Each row is a point. The ring and each string are closed loops that go straight from each point to the next, and from the last back to the first. Before rounding, they use only three directions, however many columns there are. Count how often each string passes through the ring. Passing back the other way cancels.
In the rows, 128 means zero.

Ring (10 x 4):
[[165 129 110 139]
 [149 154  86 132]
 [120 160  72 120]
 [ 83 148  78 104]
 [ 57 120  99  93]
 [ 49  85 125  90]
 [ 69  54 145  98]
 [ 95  46 150 109]
 [132  59 148 125]
 [159  92 134 136]]
String:
[[128  73 101 124]
 [119  85 106 120]
 [109  99 143 115]
 [116  62 180 118]
 [116  27 192 118]
 [116  21 153 119]
 [117  38 120 119]
 [113  72 118 117]
 [109  80 151 115]
 [114  82 128 117]
 [118  82 103 119]
 [115  93 149 117]
 [127  82 168 122]
 [150  59 173 132]
 [159  47 145 137]
 [153  45 108 135]]
Times through: 2
String:
[[ 72 157 113  99]
 [ 50 164  79  90]
 [ 59 136  58  95]
 [ 75 114  52 102]
 [101 106 100 112]
 [ 88 125 131 106]
 [ 64 146 115  95]
 [ 48 165  73  89]
 [ 73 147  46 100]
 [ 99 119  60 111]
 [ 99 126  90 111]
 [ 94 145 110 108]
 [ 84 180  89 104]
 [ 84 181  53 104]
 [ 77 183  40 102]
 [ 67 180  90  97]]
Times through: 2

Ring, 10 rows:
[[215 153 129 134 131 130 106 102]
 [196 191 134 140 130 116 100 111]
 [150 211 137 138 124 109  95 124]
 [107 204 139 130 118 114  94 131]
 [ 79 179 138 121 114 125  95 134]
 [ 73 145 128 113 112 138  99 130]
 [ 92 114 115 111 113 149 105 122]
 [131  96 105 113 117 154 109 111]
 [172  97 108 119 122 152 111 103]
 [204 118 119 126 128 144 110  99]]
String (13 x 8):
[[136 173 171 121 126 129  99 120]
 [147 185 119 135 121 118  99 121]
 [158 208  90 147 119 105  96 123]
 [164 249 122 152 124  92  91 127]
 [151 228 166 138 128 105  92 125]
 [144 237 137 144 123  99  91 129]
 [133 233 112 146 119  98  92 131]
 [107 241 167 134 122 102  88 136]
 [116 189 179 121 125 124  95 126]
 [132 168 140 125 122 128  99 121]
 [127 194 102 137 116 114  96 127]
 [135 188  94 138 116 115  98 124]
 [141 161 128 127 121 129 101 118]]
Times through: 1
String, 22 rows:
[[181  97 149 113 129 156 111 100]
 [163 129 127 122 124 142 106 109]
 [168 136  94 130 120 135 106 110]
 [191 121  87 131 122 140 110 103]
 [207 115  86 132 124 142 111  99]
 [186 137  77 136 121 132 107 107]
 [171 138 130 125 125 138 106 109]
 [183 131 152 121 130 143 107 105]
 [203 124 155 121 133 145 109 100]
 [174 138 146 122 128 139 106 108]
 [177 148  84 136 120 129 105 110]
 [210 137  74 139 123 132 109 102]
 [222 126  85 136 126 136 111  98]
 [184 140  84 135 121 132 107 107]
 [154 146 124 125 122 135 104 114]
 [187 114 158 116 131 150 109 101]
 [207  95 140 117 131 156 113  95]
 [215  83 113 120 129 157 115  92]
 [201 102  69 130 121 146 113  99]
 [174 127  81 131 119 138 108 108]
 [155 137 126 123 123 138 105 112]
 [158 124 155 115 127 146 106 109]]
Times through: 1

Ring, 7 rows:
[[187 182 132 169 127 134  81 119 117 129 138]
 [155 209 117 160 135 147  92 121 111 147 138]
 [ 88 195 107 140 153 151 106 114 106 167 131]
 [ 55 134 108 130 162 134 105 104 113 164 124]
 [ 75  71 108 137 155 106  88 100 128 142 124]
 [143  61 123 157 137  93  71 105 136 115 129]
 [189 114 140 169 127 109  70 111 128 112 134]]
String (21 x 11):
[[ 25 178 155 116 177 169 125  94  88 185 116]
 [ 81 147 136 136 158 141 103 102 107 158 124]
 [ 94 136 120 141 152 131  96 106 115 151 127]
 [ 96 128 102 144 149 122  92 110 122 148 130]
 [ 94 139 149 138 156 139 100 100 107 152 123]
 [ 36 131 162 119 174 150 115  89  97 170 113]
 [  7 116 128 114 177 141 116  92 104 177 115]
 [ 43 110  71 130 160 118  99 108 125 163 128]
 [ 79 120  71 141 150 115  92 114 129 152 133]
 [111 129  94 149 144 118  88 113 126 143 133]
 [ 72 133  60 140 151 118  95 116 128 158 134]
 [ 45 157  66 131 159 134 106 114 118 173 131]
 [ 31 195 124 121 171 166 123 103  94 187 122]
 [ 47 197 103 127 164 159 117 110 101 182 127]
 [ 48 211 108 127 165 165 120 110  97 185 127]
 [ 59 216 159 126 168 178 123 101  85 183 121]
 [ 90 182 166 135 159 161 110 100  94 163 122]
 [108 151 108 147 147 131  94 112 117 150 131]
 [102 151  92 146 146 128  93 115 121 152 133]
 [103 153 127 143 150 137  97 107 111 152 128]
 [ 72 176 173 129 165 164 115  95  91 168 118]]
Times through: 0

Ring (10 x 14):
[[186  81 120 126 140  93 149 154 121 126  94 128 144 116]
 [167 121 120 158 143  86 147 172 132 150  83 133 159 105]
 [143 141 121 168 146  96 144 174 132 161  84 134 160 102]
 [ 88 169 126 169 155 133 134 166 121 173 100 129 149 102]
 [ 51 172 136 154 160 166 125 151 107 167 124 123 131 111]
 [ 37 157 144 131 162 189 119 134  94 152 145 116 113 123]
 [ 53 123 145 103 160 196 120 118  84 131 156 111 100 133]
 [ 82  95 138  88 156 187 126 113  84 119 151 111  98 134]
 [131  67 127  84 148 157 137 119  92 111 132 114 107 131]
 [170  63 121 100 142 121 146 135 106 114 111 121 125 124]]
String:
[[114  90 121 100 151 159 138 126  95 128 122 117 114 121]
 [108 109 164 117 151 147 119 135 102 112 156 117 114 145]
 [ 86  95 170  92 154 177 112 116  86  98 178 109  94 156]
 [ 59  90 141  71 159 213 121  99  71 113 166 105  83 140]
 [ 44 102 129  76 162 222 125 100  70 128 156 106  85 130]
 [ 59 110 109  93 160 204 137 113  80 147 126 112 102 111]
 [ 79 124 133 117 156 171 129 131  96 140 133 117 115 122]
 [ 86 135 164 134 154 152 116 143 105 127 153 119 120 139]
 [ 37 155 174 129 161 187 105 132  93 131 174 113 106 144]
 [  7 161 153 121 167 215 110 122  83 147 166 111  99 131]
 [ 20 149 127 114 165 214 124 120  82 158 141 112 104 115]
 [ 63 127 108 113 159 188 138 126  90 158 114 117 115 105]
 [ 75 130 131 122 157 171 129 134  97 145 130 118 118 119]
 [ 70 137 159 128 157 167 116 136  99 131 154 117 114 136]
 [ 49 141 176 121 159 184 105 129  92 121 178 112 103 149]
 [ 15 121 145  82 166 236 114  99  67 128 174 104  80 137]
 [ 40  97 116  69 163 231 130  95  66 133 148 105  83 123]
 [ 53  79 121  57 161 229 130  89  63 120 155 103  78 130]
 [ 89  79 108  75 155 195 141 106  78 129 127 110  98 118]
 [108  97 127 103 152 161 135 127  95 128 128 117 114 124]
 [113 115 154 126 150 139 124 142 107 122 142 120 123 136]
 [127  80 157  96 148 149 124 125  96  99 155 114 107 148]
 [146  41 128  65 146 159 138 109  86  95 139 111  99 138]
 [153  31  99  57 146 163 152 105  83 108 114 112 101 121]
 [141  56  99  77 148 158 151 116  90 122 107 115 111 114]
 [121  97 119 111 150 148 140 134 101 134 114 120 123 116]
 [127  93 152 110 148 141 126 134 102 110 144 118 116 140]
 [115 114 148 126 150 139 127 143 107 126 135 121 124 132]]
Times through: 4

Ring:
[[ 98 133 132 123 131 114  74 177 137  97  98 140 101  69]
 [128 140 129 123 168 105  95 128 104 137 100 111 109 126]
 [168 137 132 132 202 120 140  77  74 176 110  79 123 194]
 [187 130 137 140 213 140 167  60  63 189 120  68 130 221]
 [171 119 143 147 182 162 171  89  94 160 124  88 136 194]
 [127 117 141 142 133 155 135 146 142 110 114 125 132 124]
 [ 99 122 138 133 114 139  98 181 157  85 105 146 118  75]]
String (18 x 14):
[[134 119 143 139 150 155 129 144 118 120 117 119 115 123]
 [134 108 149 146 138 179 144 155 128 109 124 125 119 119]
 [136 113 143 147 133 165 154 135 144 114 118 121 144 142]
 [179 112 149 151 187 181 181  93  83 161 132  86 128 194]
 [178 121 144 144 197 162 166  86  72 170 126  81 121 195]
 [154 127 138 137 176 140 140 106  97 150 115  97 124 165]
 [154 130 132 138 168 129 150  90 116 151 109  95 147 184]
 [191 134 133 140 215 131 173  44  67 196 116  63 143 239]
 [202 135 135 139 235 132 172  36  41 211 120  53 128 246]
 [167 136 130 136 188 120 154  67  97 171 108  81 147 208]
 [142 132 131 135 158 123 137 104 126 140 105 104 144 165]
 [181 128 140 140 208 146 159  76  63 180 121  75 119 203]
 [219 121 149 148 248 174 193  43  16 216 137  48 110 249]
 [211 114 150 154 224 185 204  52  45 198 139  58 127 244]
 [163 119 144 144 179 162 156 106  90 152 123  95 122 172]
 [131 125 136 137 143 138 131 130 135 122 109 118 135 137]
 [111 124 133 137 115 131 123 147 170  98 103 134 149 117]
 [128 124 138 136 144 141 125 139 130 119 110 120 126 126]]
Times through: 0

Ring:
[[181 103 118 159  93 125 107  81 123  69 101  76 171 142]
 [164 144 129 171 106 135 116  92  89 120  92  57 149 116]
 [131 186 124 177 120 149 123  99  57 175 102  57 117  86]
 [ 98 202  96 166 123 160 122  95  52 198 131  87  94  70]
 [ 78 187  73 159 124 163 115  90  62 184 160 122  87  75]
 [ 71 164  67 162 129 163 109  91  69 161 174 142  88  89]
 [ 76 117  72 176 138 157  98  97  81 111 181 158 101 121]
 [111  71  85 178 129 142  91  94 108  54 167 152 134 155]
 [149  57  93 165 108 129  92  83 134  27 146 134 163 167]
 [175  67 102 155  93 122  96  77 143  29 123 109 178 163]]
String (16 x 14):
[[165 168 153 190 120 139 124 105  61 152  71  26 140 104]
 [158 182 109 146  90 139 123  79  92 157  96  56 140  88]
 [147 162  82 130  82 140 115  68 113 134 124  92 140  97]
 [135 141  84 145  97 141 109  76 109 116 135 108 136 110]
 [115 178 138 204 145 154 121 116  34 178 104  58 104  92]
 [123 153 123 189 132 148 115 105  61 144 116  77 118 107]
 [147 132  76 131  83 136 107  67 128 100 136 112 148 116]
 [200 122  81 106  48 119 110  49 165  72 106  85 187 126]
 [223  79 127 148  72 110 105  71 153  31  78  59 206 161]
 [185  61 154 203 124 122 100 106 105  33  90  67 178 175]
 [146  80 145 214 144 135 101 115  78  65 111  85 147 159]
 [133 107 113 183 125 140 104  98  90  90 129 102 138 136]
 [139  91 136 207 141 138 102 112  78  77 116  89 141 150]
 [184  65 142 191 115 122 100  98 114  35  95  74 178 170]
 [214  81 143 169  90 114 106  84 132  40  74  50 196 162]
 [197 125 108 134  70 122 112  66 138  83  92  65 180 128]]
Times through: 0

Ring:
[[202 151 161 112 119 151 116 185 119 158 120 160 116 131]
 [182 160 178 116 125 169  93 207 126 163 141 179 113 115]
 [123 160 168 113 139 172  80 208 141 154 145 192 106  98]
 [ 84 149 147 108 147 158  88 190 150 139 131 185 105  97]
 [ 60 126 127 104 147 135 107 162 157 122 107 161 112 109]
 [ 71  96 114 101 136 107 136 130 157 109  78 122 128 136]
 [104  87 109 100 127  95 154 116 149 109  64 103 134 154]
 [155 100 109 100 120  96 165 118 131 120  63 105 130 160]
 [193 127 126 104 118 118 151 144 119 139  84 128 122 150]]
String:
[[218 146 114 102 120 121 157 146 106 147  84 140 109 144]
 [233 133 156 111 107 133 139 165 113 154 101 132 128 154]
 [202 126 174 115 109 141 120 176 127 152 113 135 134 148]
 [169 135 150 110 123 139 121 171 129 145 109 149 120 133]
 [148 154 114 101 138 135 130 161 124 141 102 166  99 116]
 [173 166 136 106 134 152 116 182 119 154 119 179  99 112]
 [147 143 142 108 131 144 115 174 132 144 113 162 112 121]
 [162 142 180 116 123 161  94 198 136 154 134 165 123 123]
 [177 160 223 126 120 194  59 240 137 174 171 191 123 109]
 [153 189 197 120 138 202  54 245 133 176 177 223  98  82]
 [122 183 127 104 152 166  96 196 129 152 134 209  83  84]
 [125 161 133 105 144 153 105 183 133 146 123 185  98 102]
 [140 130 164 113 126 147 105 181 141 143 120 153 124 127]
 [159 148 210 123 122 181  69 224 142 163 158 179 126 114]
 [178 176 220 125 125 202  53 249 133 179 179 207 113  98]
 [174 183 171 114 135 182  83 220 123 170 153 205  98  96]
 [157 163 136 106 137 152 112 183 124 151 121 180 100 109]
 [138 140 128 104 134 135 124 163 133 138 104 157 110 122]
 [192 131 186 118 112 153 105 191 131 156 126 147 133 140]
 [234 132 199 121 101 155 110 195 121 164 128 140 139 151]
 [240 159 132 106 117 136 144 166 101 159 101 153 108 139]
 [208 156 104  99 127 124 156 148 104 147  86 152 100 134]
 [142 142 109 100 137 126 138 150 127 135  92 154 105 124]
 [177 145 105 100 130 121 150 145 116 139  86 148 105 132]]
Times through: 2

Ring:
[[120 150 113 123 163 151 133 139 123 147  99 102 176 140]
 [ 99 162 113 128 200 165 163 121 140 130 110  93 167 159]
 [ 96 177 111 131 198 173 166 112 168 105 134  90 141 172]
 [125 170 128 128 149 168 133 111 174  97 154 121 115 149]
 [154 156 143 123 102 157  99 117 165 103 160 150 105 122]
 [156 150 128 119  93 147  88 138 146 124 135 136 130 119]
 [132 151 110 121 133 147 113 147 129 143 106 106 165 135]]
String (31 x 14):
[[ 91 189  96 131 192 175 165 118 186  95 139  72 132 186]
 [ 91 195  94 132 187 178 164 116 198  85 148  71 122 190]
 [115 175 111 127 158 167 139 121 174 102 142  99 128 161]
 [152 147 150 123 115 156 105 114 149 114 150 156 118 115]
 [125 166 117 125 145 160 128 126 160 113 135 110 134 148]
 [131 170 118 125 128 161 118 126 172 103 147 113 120 147]
 [144 174 116 123  97 159  98 130 187  92 161 118 101 144]
 [190 138 166 118  48 145  58 121 152 109 168 190  93  86]
 [188 131 169 117  58 143  63 121 138 120 158 192 106  82]
 [158 141 149 121 105 150  96 123 138 125 140 157 128 108]
 [148 148 137 122 117 152 105 127 141 125 135 140 134 120]
 [173 134 152 118  79 142  76 131 130 132 138 168 128  94]
 [152 148 116 118  94 142  87 151 136 137 119 122 148 121]
 [112 172  68 121 140 147 120 169 147 140  93  54 176 167]
 [110 169  80 123 154 151 130 157 145 138  97  64 174 165]
 [129 155 116 123 141 153 121 136 139 132 117 110 154 138]
 [152 138 146 121 118 149 103 125 127 134 128 152 142 109]
 [142 136 130 120 133 145 110 139 112 152 104 131 169 116]
 [109 150  98 123 176 149 141 149 113 159  81  83 196 148]
 [ 73 172  66 127 224 158 176 154 127 154  68  33 212 187]
 [119 142 124 124 174 152 139 131 112 152  96 114 180 132]
 [148 133 155 122 134 151 113 118 118 139 124 158 148 105]
 [136 137 148 124 154 154 127 117 118 140 119 146 156 116]
 [ 75 168  97 131 240 169 190 123 135 137  93  65 188 178]
 [ 63 184  80 133 249 175 199 126 155 125  98  43 182 199]
 [ 82 180  90 131 214 171 176 126 160 118 112  62 165 185]
 [119 159 124 126 164 162 139 120 148 121 128 114 145 145]
 [134 150 142 125 149 160 128 113 143 120 136 139 136 128]
 [112 167 114 127 171 165 145 122 157 115 129 101 144 156]
 [ 78 192  89 133 215 178 180 118 182  99 130  59 145 195]
 [109 172 113 128 172 167 148 119 166 108 135  98 137 161]]
Times through: 1

Ring:
[[100 131  94  54 124 152 112 124 109 164 146  95 110 149]
 [117 118 100  64 124 148 103 121 107 172 148  99 114 143]
 [139 114 116  95 129 134  99 124 108 162 142 117 125 131]
 [164 121 142 144 141 113 102 135 113 135 129 146 141 114]
 [175 135 164 177 154 102 117 147 122 111 117 165 153 102]
 [168 150 171 180 162 105 134 156 132 100 110 164 155 101]
 [143 160 157 152 158 118 143 155 133 103 114 149 145 112]
 [123 162 139 124 151 127 140 150 128 111 120 136 134 124]
 [ 98 150 105  74 133 144 126 135 115 138 136 109 116 143]]
String, 27 rows:
[[115 142 122  85 140 147 132 137 124 149 133 107 123 135]
 [ 90 140  99  44 131 163 130 129 120 166 143  85 109 150]
 [ 80 132  81  23 120 167 117 121 110 178 152  76 100 159]
 [ 90 118  82  20 118 171 111 115 109 195 156  69 101 158]
 [104 122  85  56 116 143  94 118  97 164 151 102 108 150]
 [123 133 107 100 126 123  97 128 100 134 139 131 122 136]
 [136 130 127 109 138 131 115 134 116 145 133 124 130 127]
 [146 112 127 100 136 139 108 127 116 168 139 113 129 127]
 [142 128 128 118 137 124 108 133 112 139 133 133 132 125]
 [141 133 120 131 131 107  93 133 100 119 133 151 131 126]
 [153 118 123 130 130 110  87 128 100 136 136 146 133 123]
 [166  95 134 112 134 134  95 122 113 180 141 117 135 120]
 [155  98 123 101 129 134  91 120 108 177 144 115 129 126]
 [134 126 111 109 127 119  92 127  99 137 139 135 125 132]
 [133 136 125 115 137 125 113 136 113 132 132 132 130 127]
 [124 118 112  73 131 150 112 125 115 174 144  99 120 137]
 [121 132 112  88 132 137 112 130 111 149 139 115 121 136]
 [116 129 114  71 134 152 122 129 120 167 140  97 119 139]
 [ 78 132  87  13 126 180 131 123 120 190 151  62 101 159]
 [ 84 155  91  61 126 143 120 133 108 134 140 108 109 151]
 [ 85 159 104  61 136 154 139 139 122 140 135  99 113 147]
 [ 90 164 117  71 144 155 152 145 131 135 129 101 118 142]
 [100 170 117 103 141 128 133 146 117 104 125 133 123 136]
 [103 167 130  94 150 145 154 150 134 124 123 114 126 133]
 [ 97 171 126  92 149 144 153 150 132 119 124 115 124 136]
 [107 164 114 110 137 120 121 143 110 102 127 140 124 135]
 [122 149 121 113 138 123 117 139 112 119 129 136 127 130]]
Times through: 2
String, 28 rows:
[[161 131 136 158 138  97  93 137 103 111 127 165 141 115]
 [186 123 161 183 149  96 102 142 115 116 121 170 154 101]
 [188 130 169 193 154  94 109 147 120 107 116 175 157  97]
 [200 129 190 202 166 102 128 153 136 116 110 168 166  88]
 [166 135 163 157 156 118 130 147 131 126 118 146 149 107]
 [151 145 147 152 148 110 120 146 119 110 121 154 142 114]
 [154 157 151 176 150  93 117 152 115  82 114 176 147 110]
 [172 158 185 193 170 105 148 163 141  92 104 168 160  95]
 [170 159 194 183 178 121 167 167 155 106 101 152 162  94]
 [147 153 160 147 160 124 145 153 136 116 115 141 145 112]
 [135 146 134 127 144 122 122 142 119 121 126 139 134 123]
 [129 152 127 130 140 113 115 142 111 107 126 148 132 126]
 [131 145 132 119 143 127 125 142 120 126 127 133 132 125]
 [120 155 120 121 137 116 115 141 109 107 128 145 128 130]
 [119 152 118 114 136 119 115 140 109 113 129 140 126 132]
 [121 143 123 100 140 136 125 138 119 137 132 120 126 132]
 [113 148 111  98 133 127 114 136 109 125 134 128 122 136]
 [ 87 147  87  59 122 142 111 128 103 140 143 108 107 152]
 [ 80 125  82   7 122 181 124 118 117 198 155  59  99 161]
 [105 122 102  45 129 164 121 123 118 184 147  81 112 147]
 [126 135 120 100 136 133 115 134 114 142 135 122 126 132]
 [115 132 100  85 124 131  99 126 101 143 142 121 117 141]
 [121 135 104 100 125 121  96 129  99 130 139 133 121 137]
 [125 129 106  99 125 123  94 127  99 138 140 130 121 136]
 [141  91 110  68 124 152  93 113 109 201 152  92 120 136]
 [152 102 128  96 134 142 104 123 116 181 142 108 130 126]
 [150 120 136 116 140 131 113 132 119 154 134 124 134 122]
 [145 133 130 132 137 114 104 136 109 125 130 145 134 122]]
Times through: 4
